Each point is reached from the start by the listed moves, each made once or not at all, plus a little noise. Is the number of moves made odd or even? Then give how often each move was made.

Moves:
(1): -0.02 1.82
(2): -0.88 1.56
Start: -0.10 0.57
Points:
-0.95 4.05 -> even (1, 1)
-0.21 2.43 -> odd (1, 0)
-0.09 0.53 -> even (0, 0)

Moves:
(1): 1.84 -0.52 -0.10 0.19 0.01 -1.41
(2): 2.93 0.10 0.10 -1.36 0.58 -0.07
(3): 1.31 0.44 1.16 1.34 1.03 1.78
(4): -0.82 -0.77 -1.48 2.59 2.11 -0.15
(5): 0.10 1.20 -0.30 -0.21 1.65 -1.49
(6): -2.01 -0.73 0.13 -0.58 0.60 -1.42
Start: -0.01 0.63 -0.01 0.10 -0.38 -0.73
Points:
3.90 -0.67 -1.54 1.46 2.29 -2.41 -> odd (1, 1, 0, 1, 0, 0)
-2.81 -0.89 -1.44 2.17 2.31 -2.35 -> even (0, 0, 0, 1, 0, 1)
6.00 0.66 1.14 0.30 1.18 -0.40 -> odd (1, 1, 1, 0, 0, 0)

Moves:
(1): 0.78 -1.62 -0.43 -0.46 0.14 -1.63 -0.63 -0.79 0.44 0.09 -0.52
(2): 0.28 -0.75 -1.43 2.50 0.86 -1.83 -1.39 -2.31 -0.26 -0.59 -0.11
(3): 0.05 1.44 -0.73 1.12 -0.09 -0.06 -0.83 -0.91 -0.61 1.15 0.26
(4): -1.13 -0.32 0.76 0.30 0.33 -0.44 -0.31 0.92 -0.39 0.42 -0.21
(5): -1.15 0.03 1.17 -2.32 0.65 -0.83 1.60 -0.31 0.40 -0.76 -0.56
(6): -1.74 0.27 -2.04 -0.62 -1.29 -0.41 0.48 -0.02 0.20 -0.48 -2.42
(7): 0.21 -2.71 1.04 1.58 1.07 1.06 -1.19 0.26 -3.17 -0.66 0.20
(8): 0.37 1.16 1.08 2.03 0.85 0.72 0.09 -2.83 0.52 -0.81 -0.87
(9): 0.15 0.22 -0.54 -0.89 -2.55 0.66 -0.01 -1.12 0.70 -0.48 0.92
(10): 0.30 0.79 -1.10 -0.37 -2.09 1.46 -2.46 -0.37 0.18 -0.30 1.14
(11): 0.57 -0.61 -0.66 -0.67 -0.70 -1.51 -0.40 2.19 -1.09 0.41 0.53
Start: 0.29 -1.19 0.30 1.04 -0.22 1.12 -0.02 -0.23 0.55 0.66 -0.43
Points:
-0.23 -4.00 -1.62 1.93 -4.45 1.03 -4.47 -1.97 -2.10 -1.16 -1.66 -> even (1, 0, 0, 1, 0, 1, 1, 1, 1, 1, 1)
-1.18 -4.79 2.59 -0.06 1.16 -0.55 -0.31 2.83 -3.69 0.07 -0.48 -> even (0, 0, 0, 1, 1, 0, 1, 0, 0, 0, 1)
-1.35 -4.36 -1.09 -1.13 -1.71 0.72 -2.16 -1.45 -1.40 -1.43 -2.61 -> odd (1, 0, 0, 0, 1, 1, 1, 0, 0, 1, 0)
1.01 -1.34 -0.92 1.53 -2.36 -0.34 -2.82 -7.94 2.53 -2.21 -0.44 -> even (1, 1, 0, 0, 1, 0, 0, 1, 1, 1, 0)
-0.10 -4.07 -0.04 3.60 0.55 0.80 -1.27 -3.64 -1.43 -1.22 -4.05 -> even (1, 0, 0, 0, 0, 1, 1, 1, 0, 0, 0)
-1.25 -0.41 0.32 -1.44 -2.61 -1.07 0.02 0.45 -0.44 1.37 0.56 -> odd (0, 0, 1, 1, 1, 0, 0, 0, 1, 0, 1)

Moves:
(1): 1.30 -0.47 -0.68 1.14 0.64 -0.29 -1.34 -0.15 -0.77 -0.87 2.73 0.82 0.07 1.18 -1.43 0.01 0.35 -0.88 -0.78 -0.92
(2): -0.69 0.05 0.10 -1.75 -0.61 0.50 0.21 -0.14 -0.71 -0.50 -0.23 -0.02 -0.11 -0.24 0.70 0.06 -0.08 0.69 1.59 0.52
(3): -0.28 0.74 0.93 0.24 0.49 -0.59 0.09 1.31 -0.70 0.54 -0.80 1.06 -0.33 -0.17 -0.40 0.12 0.59 -1.06 -0.05 -0.68
(4): 0.63 -0.46 0.03 -0.09 0.32 1.29 0.30 0.43 -0.33 -0.49 0.29 0.13 0.46 -0.24 -0.38 -1.48 -1.13 0.26 -1.52 -1.08
(5): 0.79 -1.84 0.37 0.05 0.38 0.54 -0.77 0.48 0.45 -1.13 0.39 1.12 -0.59 0.67 1.49 0.49 -0.39 -1.00 -0.84 0.37
(6): 0.64 0.60 0.81 1.63 -0.41 0.11 0.91 -0.18 -2.30 -0.25 -0.32 0.46 0.83 -0.46 -0.46 0.33 -0.59 -0.31 -0.87 1.05
(7): 0.31 1.21 -0.03 0.98 0.03 0.76 -0.67 0.87 -1.35 -0.80 -0.15 0.42 0.14 -1.09 -0.07 -1.59 0.72 0.42 -1.07 -0.38
(8): 0.15 0.31 -0.58 0.18 -0.93 0.01 -0.67 0.71 -0.06 -1.22 -1.86 -1.19 0.76 -0.63 -0.18 0.30 0.52 -0.80 -0.20 -0.51
(9): -2.95 -1.77 0.13 1.50 -3.06 0.41 0.84 -1.09 1.82 -0.16 -0.95 -1.31 0.46 -0.03 1.06 -1.08 0.64 0.13 0.74 1.02
(10): -0.55 0.44 0.42 -0.50 -0.31 0.01 -0.09 0.25 -0.41 -0.07 0.17 0.50 1.45 0.45 0.25 0.83 0.60 0.12 -1.73 1.04
(11): -0.47 -0.14 -0.17 0.70 0.21 1.49 0.86 -1.65 -0.47 -0.39 -1.53 0.49 0.97 -2.20 0.56 0.13 -0.63 1.09 0.14 -0.65
(12): 0.15 -0.12 -1.73 -0.84 2.00 -0.67 0.59 -0.06 0.98 -0.82 -0.81 0.82 0.05 1.93 0.18 0.08 -2.64 -0.08 -0.52 -1.28
(13): 0.34 -1.26 -0.42 0.31 -1.23 -1.26 0.43 0.83 2.87 -0.80 0.09 0.41 -0.02 -0.45 0.75 0.05 -0.27 0.86 0.25 -0.26
(14): 0.14 -0.12 0.85 -0.05 0.74 -0.45 1.49 -0.45 0.47 -0.68 0.54 -0.26 -0.73 -0.16 -0.11 0.15 -0.07 -0.20 0.23 0.07
(15): -0.46 1.18 -0.93 0.53 1.79 0.79 -0.81 1.40 1.51 0.16 2.08 -0.73 0.67 0.12 0.21 -0.34 -0.82 -0.12 -0.08 -0.13
(16): 0.61 -0.63 -1.02 -0.99 1.07 -1.39 -0.44 -0.36 0.06 0.71 0.20 0.08 0.25 -1.67 0.30 -0.10 -0.22 0.02 0.98 0.27
(17): 0.63 0.52 -0.12 -0.09 0.06 -1.60 -0.71 -0.04 0.78 0.34 0.44 -0.87 0.08 1.58 0.52 0.21 -0.22 0.23 1.11 -1.14
(18): -0.25 0.62 -1.14 -0.31 -1.49 -1.22 -0.27 -0.57 -0.28 -0.05 -0.70 -0.39 -0.47 -0.96 0.92 0.77 -0.26 -0.07 -1.42 -0.12
Start: -0.57 -0.31 1.69 1.39 1.49 0.44 -0.39 0.32 -2.11 0.43 -1.80 0.58 0.42 -0.31 -0.04 -0.37 0.00 -0.72 0.11 1.33
Points:
-0.41 -1.29 1.09 -1.25 0.34 -0.88 -0.61 3.28 -1.43 -1.35 -3.95 1.50 2.85 -3.30 1.05 -0.60 0.03 -0.61 -0.60 0.59 -> odd (0, 1, 1, 1, 0, 0, 0, 1, 0, 1, 0, 0, 1, 0, 0, 1, 0, 0)
-1.81 -5.29 -0.24 1.04 0.13 -2.31 1.03 0.60 4.14 -3.71 -4.02 0.76 2.03 -0.21 3.70 0.37 -1.82 -1.59 -0.99 2.04 -> even (0, 0, 0, 0, 1, 0, 0, 1, 1, 1, 0, 1, 1, 1, 0, 1, 0, 0)
2.48 -0.66 0.15 2.70 7.27 -0.18 -1.16 3.62 -3.23 -3.79 0.83 3.48 3.31 0.79 -0.65 -0.02 -3.80 -4.73 -5.26 -0.44 -> odd (1, 0, 1, 1, 1, 1, 0, 1, 0, 1, 0, 1, 0, 1, 1, 1, 0, 0)
-3.26 0.91 -0.72 4.44 -1.05 3.53 -1.88 1.39 -3.50 -3.37 -3.06 -0.13 3.00 -4.58 0.88 -3.40 -0.11 -0.95 -2.53 -1.62 -> even (1, 1, 1, 1, 0, 0, 1, 1, 1, 0, 1, 0, 0, 0, 1, 0, 0, 1)
-3.10 -1.77 0.76 4.64 1.88 2.69 2.03 -0.21 -0.05 -4.10 -4.06 0.47 4.34 -0.66 3.02 0.45 -3.45 -1.90 -3.00 2.32 -> odd (0, 0, 0, 0, 1, 1, 0, 1, 1, 1, 1, 1, 0, 1, 1, 0, 0, 0)
-0.71 -2.32 -3.07 4.54 2.33 -2.51 -2.60 1.31 2.86 -2.86 -0.84 2.65 1.74 -1.39 4.08 -1.65 -3.05 -1.17 -1.42 -2.65 -> even (1, 0, 1, 0, 1, 0, 1, 0, 1, 0, 1, 1, 1, 0, 1, 1, 1, 1)
-0.85 -3.86 1.62 3.40 1.24 0.28 -1.65 -0.59 -1.65 -1.10 -0.79 2.63 3.22 -0.73 1.98 -1.22 -0.44 -1.81 -1.79 -0.35 -> odd (1, 0, 1, 1, 1, 0, 0, 0, 1, 1, 1, 0, 0, 0, 0, 1, 1, 0)
-2.15 -0.14 0.08 4.83 1.21 3.17 0.26 1.46 -4.18 -6.29 -3.09 2.55 4.11 -2.15 2.34 -1.58 -3.17 -2.51 -6.17 -0.32 -> odd (1, 1, 1, 1, 1, 1, 1, 1, 1, 1, 1, 1, 0, 1, 1, 0, 0, 1)
-2.33 0.03 -3.72 1.10 0.88 0.63 -2.78 1.57 -1.67 -3.68 -1.09 -0.30 4.11 -1.47 1.61 -2.89 -2.29 -1.05 -3.85 -0.28 -> odd (1, 1, 0, 1, 0, 0, 1, 1, 1, 1, 0, 1, 0, 0, 1, 1, 0, 1)

Moves:
(1): -0.70 -0.34 -0.40 -0.14 -0.17 0.01 0.11 -0.35 0.42 -0.55 -0.48 0.74 0.07 0.60 -0.18 -1.15 0.17 -0.24 -0.87 0.34 0.65 0.55 0.22 -0.03
(2): -0.65 0.14 0.07 -1.19 0.92 -0.47 0.18 -0.54 -1.08 -0.56 -0.93 -0.47 0.36 -1.73 -1.21 -1.34 -0.28 0.84 0.89 -0.36 -1.39 -1.44 0.28 -0.20
(3): 0.16 0.46 1.10 -0.09 0.60 -1.00 1.26 -0.06 0.61 -0.42 -0.82 0.43 -0.91 -0.58 0.35 1.83 -0.67 -0.98 -1.04 -0.36 1.08 -0.22 0.77 0.35
(4): -0.35 -0.01 0.04 1.57 1.18 1.83 0.22 -0.93 -0.80 1.20 0.61 0.63 0.59 0.66 0.26 0.96 -1.29 0.31 1.47 -0.57 0.35 -0.74 -1.08 -1.08
(5): 0.74 0.56 -0.01 1.01 0.74 0.74 -1.23 0.17 -0.81 -0.04 0.69 0.49 -0.13 -0.01 -0.40 -1.61 0.31 -1.08 2.07 -0.02 0.52 1.41 0.13 -0.18
(6): -0.45 -0.55 0.51 -0.18 0.71 0.04 0.00 -0.12 -0.51 0.23 -0.33 0.23 -0.88 -0.09 0.04 0.13 -0.64 -0.19 0.97 0.44 -0.27 0.07 -0.46 1.34
(7): 0.08 -0.13 -0.72 1.41 -2.01 -0.52 0.38 -0.68 -1.09 0.24 1.42 -0.26 -0.60 0.98 -1.31 -0.98 -1.08 -1.07 0.95 0.61 -0.71 0.02 0.07 -1.94
(8): 0.39 -0.34 0.22 -0.47 -0.64 0.44 0.54 -0.36 1.06 1.24 0.75 0.51 -0.17 -0.98 0.04 0.05 -2.60 -0.07 0.76 -1.68 -1.25 1.00 -0.56 -0.06
(9): -0.21 -0.52 1.75 0.86 1.96 -1.25 0.14 0.54 -0.04 0.40 -0.46 0.79 -1.31 0.40 -0.35 1.23 -1.29 1.26 -0.51 0.60 0.48 0.93 -1.50 -0.10
(10): 0.12 0.24 0.43 -0.05 -0.03 1.32 0.26 0.61 -0.53 -0.35 0.30 -0.09 0.72 0.28 0.25 0.14 0.21 -0.89 -0.05 0.82 -0.55 0.60 0.79 -1.12
(11): -0.54 0.05 0.32 1.17 -0.20 0.48 0.18 0.75 0.40 -0.15 -0.42 -0.05 -1.98 0.46 1.07 -0.12 -0.78 -0.37 0.18 0.75 0.34 -0.63 0.30 -0.85
(12): 1.50 1.72 0.32 -0.56 -1.19 0.03 0.45 -0.11 -0.70 -0.97 -1.14 1.62 0.05 1.88 0.00 1.20 -1.65 0.09 1.43 0.79 -0.94 0.92 -0.38 0.66
(13): 0.75 1.21 -0.36 -0.08 -1.49 -0.11 1.08 1.79 -0.01 -0.50 0.66 -1.17 -0.29 0.19 -0.09 -1.08 -0.47 0.21 -0.63 0.05 0.50 -0.22 0.25 0.10
(14): 0.72 0.63 0.39 -0.75 0.61 -0.84 -0.41 1.52 0.43 1.80 0.58 0.58 0.39 0.54 0.88 0.43 -0.60 -0.51 0.27 -0.56 -0.79 -0.29 0.81 -0.23
(15): 0.16 -1.93 0.23 2.25 0.28 0.57 -0.09 1.15 -0.58 -1.37 0.45 1.39 -0.19 0.22 0.10 0.15 -1.85 -0.34 0.37 -0.06 0.84 -0.59 0.49 -0.82
(16): 0.02 0.75 -0.54 0.76 -0.02 -1.31 1.06 1.32 0.70 0.06 1.16 -0.06 0.12 0.23 -0.15 -0.29 1.12 -0.09 1.26 0.24 -1.56 0.09 0.05 1.17
(17): -0.16 -0.45 -0.70 0.68 -0.06 0.86 -0.29 1.31 -0.08 0.44 -0.12 1.00 0.51 -0.40 0.29 0.58 1.15 1.24 -0.63 0.15 0.57 0.16 0.66 -0.99
(18): -0.30 0.14 0.71 0.25 -0.10 -0.87 0.42 0.51 0.19 -0.07 -0.65 -0.11 -0.17 0.72 1.61 0.17 -0.30 -0.06 -0.39 -0.02 0.38 0.63 1.15 -0.36
(19): -0.14 -0.11 1.05 0.02 0.17 -0.15 -0.65 -0.25 -0.29 0.38 1.72 0.34 0.28 -0.77 0.81 -0.33 0.05 0.03 0.45 0.98 -0.17 -0.59 -0.44 0.27
(20): 0.36 0.33 1.01 0.54 -0.05 0.38 0.91 -0.37 -0.43 0.73 -0.31 -0.43 -0.21 0.22 -0.65 0.22 -0.81 -0.47 -0.86 0.02 -0.91 0.49 0.17 0.53
(21): -0.52 -0.80 0.94 0.65 0.26 -1.14 0.72 0.33 -0.06 0.49 -1.25 0.64 1.02 -0.18 0.46 -0.84 0.03 -0.21 -0.09 -1.50 0.82 -0.97 -1.91 0.30
(22): -0.39 0.36 -0.85 1.05 0.11 0.18 -0.47 0.39 -0.87 -0.84 0.76 0.78 -0.72 -0.24 -0.78 0.16 -0.27 -0.41 -0.63 -0.54 0.09 0.05 0.01 -1.21
(23): -0.48 -0.48 0.99 -0.20 -0.38 0.12 -0.96 0.34 -0.79 -0.56 -0.05 -0.27 -0.15 1.04 -0.21 0.35 0.23 0.09 0.17 -0.77 0.01 -0.39 0.33 0.32
(24): -1.38 -0.66 -0.65 1.56 0.13 0.96 -0.48 1.40 0.64 0.25 -0.44 -0.26 1.39 -1.27 -0.57 1.34 0.03 -0.75 -0.44 -0.75 0.59 -0.71 0.84 0.29
Start: -0.26 0.84 0.18 0.09 -0.54 -0.11 0.79 -0.10 0.40 0.32 -1.19 0.04 0.91 1.19 0.03 0.98 -0.13 -0.01 0.80 -0.48 1.16 -0.17 0.37 -0.63
Points:
-2.44 1.73 1.01 5.09 -2.66 -1.39 3.88 6.12 0.47 0.14 -1.49 1.38 -0.20 2.64 1.59 1.02 -3.95 -5.37 -1.95 -1.57 3.53 -1.37 3.74 -5.31 -> odd (1, 0, 1, 0, 0, 0, 1, 0, 0, 1, 1, 0, 1, 1, 0, 0, 0, 1, 0, 0, 1, 1, 0, 1)
-1.00 1.35 1.70 4.48 -0.43 4.49 2.99 4.38 0.19 1.54 -2.25 4.20 -0.30 2.96 0.84 4.22 -7.39 0.70 2.36 0.48 1.80 1.76 -0.63 -2.55 -> odd (1, 0, 0, 1, 0, 1, 0, 1, 1, 1, 1, 1, 1, 0, 0, 0, 1, 0, 0, 0, 0, 0, 0, 1)
-1.25 1.15 3.32 1.35 -0.84 -0.95 2.91 -0.03 -0.69 -0.02 -1.26 3.28 0.97 0.07 -2.20 3.14 -7.38 -1.68 2.47 0.49 -1.05 1.05 0.46 -2.50 -> even (1, 1, 1, 0, 0, 0, 1, 1, 1, 1, 0, 1, 0, 0, 0, 0, 0, 0, 1, 0, 0, 0, 0, 1)
-1.32 1.62 2.60 3.12 1.61 -0.53 1.36 2.73 -1.29 1.37 -0.38 1.18 -1.14 -0.16 1.48 -1.57 -0.22 -0.20 4.70 1.56 -1.47 -0.16 2.22 0.26 -> odd (0, 1, 0, 0, 1, 1, 0, 0, 0, 0, 1, 0, 0, 0, 0, 1, 1, 1, 1, 1, 0, 0, 0, 0)
-0.76 -0.40 2.93 8.56 3.26 3.31 2.13 5.38 0.79 3.69 1.22 4.30 0.20 2.62 0.43 2.31 -7.45 -3.31 4.55 -1.46 -0.44 2.02 1.04 -3.05 -> even (1, 0, 0, 1, 1, 0, 0, 1, 1, 1, 1, 0, 0, 1, 1, 1, 0, 0, 0, 1, 0, 0, 0, 1)
0.14 1.39 5.64 6.68 2.44 0.12 2.68 6.07 -1.16 0.59 -1.40 6.20 2.65 3.98 3.03 3.32 -7.34 -3.05 2.92 -0.78 4.90 0.52 0.31 -2.59 -> even (1, 0, 1, 1, 1, 0, 0, 0, 1, 1, 0, 1, 1, 1, 1, 0, 0, 1, 1, 0, 1, 0, 0, 1)
-1.37 0.65 0.51 7.18 -2.90 3.10 2.08 3.55 -3.74 -2.03 1.77 3.95 1.26 4.28 0.25 1.55 -7.03 -3.45 3.51 1.50 1.91 -0.32 1.98 -4.55 -> even (1, 0, 0, 1, 0, 1, 1, 0, 0, 1, 0, 1, 1, 0, 1, 0, 0, 1, 1, 0, 0, 1, 0, 1)
0.42 4.40 -0.65 5.92 -3.09 -1.27 2.95 5.95 -1.61 -1.29 -0.02 2.75 -0.70 2.65 -1.00 2.65 -2.63 -3.21 3.57 0.09 1.40 2.05 3.33 -1.34 -> odd (0, 0, 1, 0, 1, 1, 1, 0, 0, 0, 0, 1, 1, 0, 0, 1, 1, 1, 0, 0, 0, 1, 0, 1)
